Each row of a before or after table is a point. The points were changed in one or more steps. Then noise was added and the rows were shuffled. The steps act on how far a point lies along the listed directions, d1 being the first. Write out the steps. A step turns or swaps two directions, mirrors them in a line or flattens them onto one, adds a multiple of one to another, or multiplies one. Angles are multiples of 10 degrees, from the lower direction toward the higher: turns from -170 to 170, lines from 10 to 170 but not 90. Use the fewest steps. Two steps may share a direction if one is a turn and the other turns, adds or multiplies; they go together, in the order done. Otherwise the lowest direction goes first.

Directions:
(1): [-1.02 -0.59  3.36]
(2): [-3.36  0.77 -0.89]
(3): [-0.58 -3.43 -0.78]
Before (8 x 3):
[[-1.00 -0.30  0.21]
 [-0.06 -0.03 -0.54]
 [ 0.47  0.28  0.51]
 [-0.96 -0.02 -0.22]
 [ 0.25 -0.21 -0.01]
 [ 0.06 -0.16 -0.22]
 [ 0.54  0.08  0.03]
 [ 0.62 -0.27 -0.09]]
After (8 x 3):
[[-0.40 -0.04 -0.83]
 [ 0.63  0.60  0.54]
 [ 0.46  0.49 -1.35]
 [ 0.01  0.46  1.79]
 [-0.21 -0.29 -0.56]
 [ 0.08  0.28 -0.58]
 [-0.31  0.05 -0.23]
 [-0.48 -0.78  0.68]]
Steps: multiply d1 by 3; turn d2 and d3 by -140 degrees

Directions:
(1): [ 2.06 -3.01  1.66 -0.92]
(2): [-1.62 -1.89  0.38  3.25]
(3): [-1.00 -2.03 -3.17 -1.31]
(4): [ 3.00  0.37 -1.99  1.95]
Before (11 x 4):
[[-0.56 -0.33 -0.26  0.24]
 [ 0.38 -0.75  0.09  0.30]
 [ 0.24  0.22 -0.19  0.29]
 [ 0.36  1.03  0.39  0.39]
 [-0.14  0.23  0.23  0.74]
 [-0.24 -0.18  0.42 -0.33]
 [-0.64  0.58 -0.17  0.19]
 [-0.28 -0.83  0.40  0.45]
 [-0.31  0.25  1.04 -0.16]
 [-0.79 -0.11 -0.16  0.21]
 [ 0.23  0.20  0.40  0.23]]
After (11 x 4):
[[-0.13 -0.55  0.13 -0.67]
 [-0.03  0.26  0.27 -0.97]
 [-0.27 -0.94  0.67 -0.06]
 [ 0.87  0.26 -0.45  0.37]
 [-1.28  0.18  1.60 -0.56]
 [ 0.50 -0.62 -0.23  0.77]
 [ 0.96  1.00  0.20  0.41]
 [ 0.29  0.22  0.31  0.37]
 [-1.11 -0.20  0.71 -0.44]
 [-0.40 -0.44  0.37 -1.04]
 [ 0.83  0.00  0.38 -0.04]]
Steps: swap d1 and d2; multiply d4 by 2.5

Directions:
(1): [-4.38  0.77  2.00  1.77  1.28  1.04 -1.91 -0.72]
(2): [ 0.95 -0.33 -1.73 -0.75  3.17  3.74 -1.36  1.84]
(3): [-1.18 -4.81 -0.97 -1.05  1.46 -1.84 -0.87 -1.00]
Before (11 x 8):
[[ 0.36 -1.05 -0.57 -0.23  0.80  0.19 -0.25  0.08]
 [-0.40  1.11  0.61  0.27  0.19  0.83 -0.29  0.20]
 [-0.31  0.56  0.11  0.06  0.39  0.60 -0.20  0.03]
 [ 0.29  0.15 -0.14 -0.21 -0.53  0.03  0.13  0.08]
 [ 0.52  1.54  0.02  0.25 -0.39  0.23  0.34  0.37]
 [ 0.59  0.19 -0.22 -0.05  0.08  0.14 -0.17  0.29]
 [-0.33  0.99  0.77  0.89 -0.46 -0.15 -0.12 -0.14]
 [ 0.76  0.40 -0.51 -0.21  0.19  0.83  0.23  0.32]
 [ 0.62 -0.01 -0.52 -0.30  0.22  0.36  0.15  0.40]
 [ 0.31 -0.71 -0.60 -0.69  0.74  0.34 -0.31  0.20]
 [ 0.36  0.09 -0.14  0.09 -0.22 -0.10 -0.32  0.21]]
After (11 x 8):
[[ 0.97  0.31 -0.94 -0.40  0.99  1.73 -0.13  0.79]
 [-0.20  0.50 -0.12 -0.03  0.83  1.10 -0.40  0.27]
 [ 0.81 -0.05 -0.86 -0.46  0.82  1.08 -0.12  0.75]
 [ 0.69  0.15 -0.41 -0.13  0.42  0.54 -0.30  0.48]
 [ 0.60 -0.80 -1.09 -0.90  1.65  1.41 -0.69  0.71]
 [-0.31  1.07  0.40  0.18  0.52  1.26 -0.44  0.40]
 [ 0.50  1.55  0.03  0.26 -0.46  0.16  0.37  0.33]
 [ 0.26  0.16 -0.06 -0.20 -0.65 -0.14  0.21 -0.01]
 [ 0.37  0.08 -0.16  0.06 -0.20 -0.07 -0.32  0.20]
 [-0.51  1.05  1.12  1.07 -1.12 -0.93  0.17 -0.53]
 [ 0.58 -1.11 -1.00 -0.43  1.56  1.11 -0.59  0.54]]
Steps: multiply d2 by 2.5

Directions:
(1): [-0.84  1.41  1.57 -3.57  0.64  3.01  2.90  0.19  1.49]
(2): [ 2.44  1.52  3.05  2.17  1.33 -1.46  0.49  1.14  3.21]
(3): [ 1.05 -0.05  0.70 -0.17 -4.84 -1.79  3.02  0.41 -0.74]
(4): [ 0.46  1.03 -3.59  2.91 -0.74  2.87  1.51  1.52  1.44]
(5): [-1.54 -3.15  0.80  2.28  2.01 -0.19  3.61 -1.58 -0.56]
(6): [ 1.47  1.71  1.84  1.75 -0.97  2.69 -0.67 -3.85 -1.75]
Before (8 x 9):
[[ 0.12  0.36 -0.24  0.42 -0.35  0.25 -0.25 -0.09 -0.06]
 [-0.47 -0.30 -0.33  0.02 -0.14 -0.27  0.90 -0.17  0.08]
 [ 0.55  0.41  0.59  0.48 -0.26 -0.39 -0.15  0.20  0.22]
 [-0.18 -0.10  0.15 -0.70  0.90  0.24  0.02  0.09  0.28]
 [-0.06 -0.37 -0.24  0.32  0.81  0.58 -1.01 -0.62 -0.48]
 [-0.08 -0.04  0.48  0.00 -0.84  0.14  0.77 -0.45 -0.25]
 [ 0.31  0.36 -0.16  0.17 -0.05 -0.47 -1.02  0.06 -0.20]
 [-0.28 -0.30 -0.69  0.12 -0.07  0.27  0.44 -0.28 -0.55]]
After (8 x 9):
[[-0.38 -0.39 -0.15  0.08  0.95 -0.55 -0.14  0.23  0.11]
 [ 0.09  0.31 -0.30  0.13 -0.92 -0.19  0.11 -0.35 -0.17]
 [-0.37 -0.05 -0.35  0.09  0.24  0.18  0.38  0.25  0.22]
 [-0.27 -0.01 -0.55 -1.02  0.43  0.25 -0.92  0.66  0.25]
 [ 0.48  0.43  0.29 -0.17  0.19  0.32 -0.76 -0.50 -0.23]
 [-0.23 -0.03  0.32 -0.31 -0.77  0.07  0.93 -0.10 -0.01]
 [-0.04  0.09 -0.74 -0.32 -0.54  0.18  0.21  0.11 -0.39]
 [ 0.07 -0.14  0.58  0.38  0.41 -0.42  0.47  0.42  0.51]]
Steps: mirror d1 and d6 in the line at 30 degrees; mirror d3 and d5 in the line at 20 degrees

Directions:
(1): [-1.47 -0.49  1.49  3.92 -1.56  1.27  1.66  3.78  0.89  1.27 -2.69  0.25]
(2): [ 3.19 -0.91  0.49  2.11 -2.57 -2.35 -0.75 -0.05  0.41 -4.47 -0.22  1.46]
Before (8 x 12):
[[-0.22 -0.31  0.31  0.95 -0.23  0.34  0.46  0.41  0.24  0.15 -0.60  0.02]
 [-0.29  0.18 -0.27 -0.48  0.29  0.35 -0.03 -0.42 -0.03  0.46  0.45 -0.23]
 [ 0.64  0.13 -0.30 -0.81  0.13 -0.66 -0.39 -0.87 -0.23 -0.50  0.88  0.19]
 [-0.65  0.15 -0.37 -0.75  0.78  0.08 -0.29 -0.38  0.04  0.66  0.31 -0.31]
 [-0.80  0.29  0.15 -0.33  0.29  0.70  0.51  0.08 -0.05  0.98  0.07 -0.17]
 [-0.39  0.01  0.31  1.03 -0.56  0.10  0.49  0.85  0.38  0.07 -0.75  0.06]
 [ 0.42  0.16 -0.42 -0.72  0.03 -0.12 -0.18 -0.85 -0.19 -0.44  0.27 -0.11]
 [-0.32 -0.18 -0.05  0.08  0.18  0.09  0.01  0.22  0.00  0.26 -0.08 -0.33]]
After (8 x 12):
[[-0.27  0.34 -0.60 -1.30  0.71  0.29 -0.25 -1.04 -0.21  0.60  0.91 -0.36]
 [ 1.02  0.31 -0.97 -2.11  0.56 -0.63 -0.81 -2.25 -0.52 -0.97  1.22 -0.18]
 [-1.07 -0.23  1.04  3.02 -1.40  0.66  1.27  2.72  0.80  0.61 -2.09  0.20]
 [ 1.54  0.34 -1.02 -2.70  0.82 -1.42 -1.26 -2.77 -0.66 -1.32  2.23  0.12]
 [-0.76 -0.51  0.87  2.49 -0.87  0.81  1.09  1.86  0.62  0.61 -1.61  0.14]
 [-1.35  0.35  0.22 -0.22  0.47  1.15  0.78  0.47 -0.03  1.67 -0.17 -0.32]
 [-0.59 -0.20  0.07  0.28  0.14  0.27  0.17  0.50  0.03  0.51 -0.28 -0.36]
 [-0.69  0.37 -0.75 -1.87  1.40  0.02 -0.58 -1.21 -0.16  0.85  0.94 -0.54]]
Steps: multiply d1 by 3; multiply d2 by 1.6

Directions:
(1): [-2.14 -0.75 -1.05  0.37  0.71  1.96 -2.95 -1.25 -4.88  0.96 -0.60 -0.54
 -3.54 -0.43]
(2): [ 0.48 -1.64 -0.53  0.25  0.08  0.12 -0.04 -5.17  1.12  3.77  2.62  1.01
  0.77  2.28]
(3): [ 2.93  0.05 -1.87  2.60 -0.16  3.33  0.80 -0.85 -2.27 -2.13  0.88  2.59
  2.72 -1.82]
Before (13 x 14):
[[-0.04 -0.09 -0.41  0.27  0.27  0.65 -0.23  0.23 -1.19 -1.01 -0.51  0.07
   0.00 -0.39]
 [-0.24 -0.20  0.09  0.10  0.07  0.09 -0.11 -0.11 -0.64  0.17 -0.25 -0.12
  -0.37 -0.19]
 [ 0.02  0.05 -0.50  0.50  0.06  0.55 -0.47 -0.95 -0.96  0.16  0.13  0.38
   0.16 -0.28]
 [-0.72 -0.38 -0.37 -0.26  0.20  0.50 -0.90 -0.05 -1.23  0.20 -0.31 -0.23
  -1.16 -0.20]
 [ 0.17  0.11 -0.36  0.69 -0.28  0.60  0.15 -0.47 -0.48  0.09  0.18  0.53
   0.34 -0.32]
 [ 0.11 -0.05 -0.13  0.57  0.08  0.59 -0.04 -0.10 -0.86 -0.61 -0.05  0.42
   0.09 -0.61]
 [-0.35  0.01 -0.11 -0.09 -0.09  0.07 -0.35 -0.49 -0.82  0.32  0.05  0.16
  -0.59  0.20]
 [ 0.28  0.46 -0.20  0.18 -0.04  0.79 -0.08  0.18 -0.66 -0.76 -0.09  0.35
   0.26 -0.77]
 [-0.28 -0.06 -0.01  0.26  0.09  0.47 -0.91 -0.38 -1.12  0.38 -0.03 -0.03
  -0.76 -0.21]
 [ 0.65  0.10  0.23 -0.20 -0.35 -0.37  0.89  0.82  0.88 -1.09 -0.21 -0.26
   0.92 -0.29]
 [ 0.36 -0.18  0.26 -0.14  0.11 -0.35  0.42 -0.32  1.16 -0.05 -0.02  0.37
   1.01  0.04]
 [ 0.36  0.15 -0.22  0.19  0.22  0.85  0.09  0.02 -0.67 -0.44  0.09  0.05
   0.15 -0.50]
 [ 0.28  0.17  0.42 -0.23 -0.34 -0.51  0.37  0.54  1.17 -0.34 -0.23  0.39
   0.66  0.08]]
After (13 x 14):
[[-1.03  0.30 -0.04 -0.14  0.15 -0.11 -0.95  0.21 -1.10 -0.02 -0.71 -0.51
  -1.06 -0.36]
 [-0.87 -0.07  0.17 -0.51  0.38  0.14 -0.64 -0.14 -0.66  0.60 -0.18 -0.80
  -1.17  0.10]
 [-1.27 -0.56 -0.14 -0.45  0.49 -0.10 -1.03 -0.80 -1.06  0.66 -0.37 -0.62
  -1.35  0.57]
 [-1.13  0.08  0.14 -0.68  0.16 -0.04 -0.97 -0.50 -0.61  0.82 -0.15 -0.59
  -1.32  0.15]
 [-0.21 -0.24  0.07  0.09  0.09  0.10 -0.09 -0.24 -0.55  0.27 -0.11 -0.03
  -0.31 -0.15]
 [-0.45 -0.53 -0.49 -0.05  0.16  0.69 -0.81 -0.51 -1.19  0.36 -0.02  0.02
  -0.79 -0.10]
 [-0.16  0.19 -0.14  0.04 -0.11  0.17 -0.25 -0.02 -0.89 -0.18 -0.13  0.21
  -0.42 -0.05]
 [-1.04  0.27  0.13 -0.09 -0.15 -0.11 -0.46  0.39 -0.64  0.23 -0.57 -0.44
  -1.04 -0.21]
 [-1.23 -0.30  0.31 -0.22  0.29 -0.20 -0.79 -0.31 -0.87  0.51 -0.34 -0.54
  -1.40  0.03]
 [-0.37  0.01  0.03  0.26  0.13  0.39 -0.94 -0.17 -1.17  0.27 -0.16 -0.15
  -0.87 -0.22]
 [ 0.47  0.04  0.31 -0.10 -0.33 -0.35  0.45 -0.03  1.27 -0.04  0.13  0.65
   0.96  0.21]
 [ 0.25 -0.39  0.24 -0.42 -0.26 -0.57  0.54 -0.52  1.02  0.18  0.26 -0.35
   0.49  0.49]
 [ 0.30  0.03  0.40 -0.16  0.09 -0.38  0.47  0.43  1.08 -0.63 -0.42  0.20
   0.96 -0.27]]
Steps: turn d2 and d3 by 160 degrees; add -1 times d3 to d1

Directions:
(1): [ 2.84  2.36  0.08 -0.20  2.40  0.68  0.47 -4.91 -1.88  1.19 -0.91 -0.70
 -0.23  0.43  0.44 -2.10 -1.75 -4.39 -2.37  1.19]
(2): [ 2.67  1.57 -1.48  4.27 -0.17 -1.95 -3.02 -0.87 -1.49 -1.59 -0.50  1.31
 -2.28 -3.90  1.48 -0.27  1.56  1.78 -0.59 -2.35]
(3): [-1.52 -0.08 -2.18  2.13 -0.19 -1.73  2.27  0.60 -2.91 -1.27  0.18 -1.96
  0.23 -0.16 -2.07  3.77  1.72 -4.86  1.84 -1.36]
Before (8 x 20):
[[-0.17 -0.42  0.26  0.38 -0.86  0.11 -0.79  0.93  0.68  0.12  0.35  0.42
  -0.66 -0.67  0.61 -0.02  0.23  1.74  0.16 -0.50]
 [ 0.85  0.57 -0.52  1.88  0.36 -0.73 -0.72 -0.34 -0.80 -0.66 -0.13  0.35
  -0.74 -1.18  0.30  0.08  0.60 -0.10 -0.07 -0.77]
 [ 0.21  0.26  0.14  0.07  0.49 -0.17  0.00 -0.76 -0.09  0.17  0.06 -0.11
  -0.04 -0.03  0.16 -0.18 -0.27 -0.47 -0.54  0.02]
 [-0.31 -0.42 -0.24  0.26 -0.12 -0.11  0.03  0.35  0.50 -0.06 -0.10  0.20
   0.25 -0.04 -0.03  0.44  0.03  0.08 -0.07 -0.21]
 [-0.50 -0.42  0.04 -0.11 -0.41  0.07  0.04  0.79  0.58  0.06  0.06  0.09
   0.24 -0.14 -0.24  0.11  0.32  0.79  0.45 -0.03]
 [ 0.40  0.21  0.43 -0.65  0.14  0.61 -0.35 -0.56  0.60  0.58  0.27  0.10
   0.07  0.40  0.51 -0.73 -0.60  0.30 -0.80  0.65]
 [ 0.66  0.34 -0.26  0.74 -0.18 -0.23 -0.72  0.03 -0.47 -0.44 -0.10  0.24
  -0.66 -0.56  0.46 -0.17  0.27  0.27 -0.46 -0.39]
 [-0.13 -0.18 -0.01 -0.28  0.07  0.24  0.04  0.62  0.14 -0.12  0.14  0.08
   0.25 -0.05  0.21 -0.33 -0.09  0.88  0.19  0.04]]
After (8 x 20):
[[ 0.24  0.29  0.21  0.07  0.48 -0.13 -0.07 -0.82 -0.05  0.16  0.05 -0.05
  -0.06 -0.12  0.22 -0.29 -0.26 -0.32 -0.59  0.00]
 [-0.36 -0.44 -0.20  0.25 -0.10 -0.13  0.07  0.37  0.47 -0.08 -0.13  0.14
   0.26 -0.08 -0.09  0.46  0.02 -0.07 -0.05 -0.24]
 [ 0.02 -0.26 -0.03  0.97 -0.94 -0.19 -1.03  0.92  0.38 -0.15  0.29  0.52
  -0.90 -1.14  0.70  0.13  0.52  1.86  0.16 -0.78]
 [ 1.17  0.63 -0.59  1.56 -0.21 -0.60 -1.37 -0.08 -0.73 -0.72 -0.22  0.56
  -1.12 -1.32  0.78 -0.18  0.59  0.65 -0.56 -0.87]
 [ 0.11  0.00  0.54 -0.95  0.06  0.72 -0.23 -0.31  0.76  0.66  0.33  0.01
   0.23  0.62  0.42 -0.71 -0.66  0.43 -0.66  0.79]
 [-0.65 -0.50  0.07 -0.21 -0.44  0.06  0.23  0.83  0.53  0.07  0.10  0.01
   0.37  0.00 -0.33  0.21  0.31  0.62  0.53  0.05]
 [-0.25 -0.19 -0.06 -0.33  0.03  0.25  0.11  0.68  0.13 -0.17  0.17  0.06
   0.23  0.00  0.10 -0.28 -0.05  0.79  0.22  0.01]
 [ 1.84  1.14 -0.95  3.28  0.34 -1.35 -1.74 -0.72 -1.26 -1.15 -0.29  0.76
  -1.48 -2.47  0.79 -0.12  1.08  0.48 -0.33 -1.46]]
Steps: turn d1 and d3 by -10 degrees; multiply d2 by 2
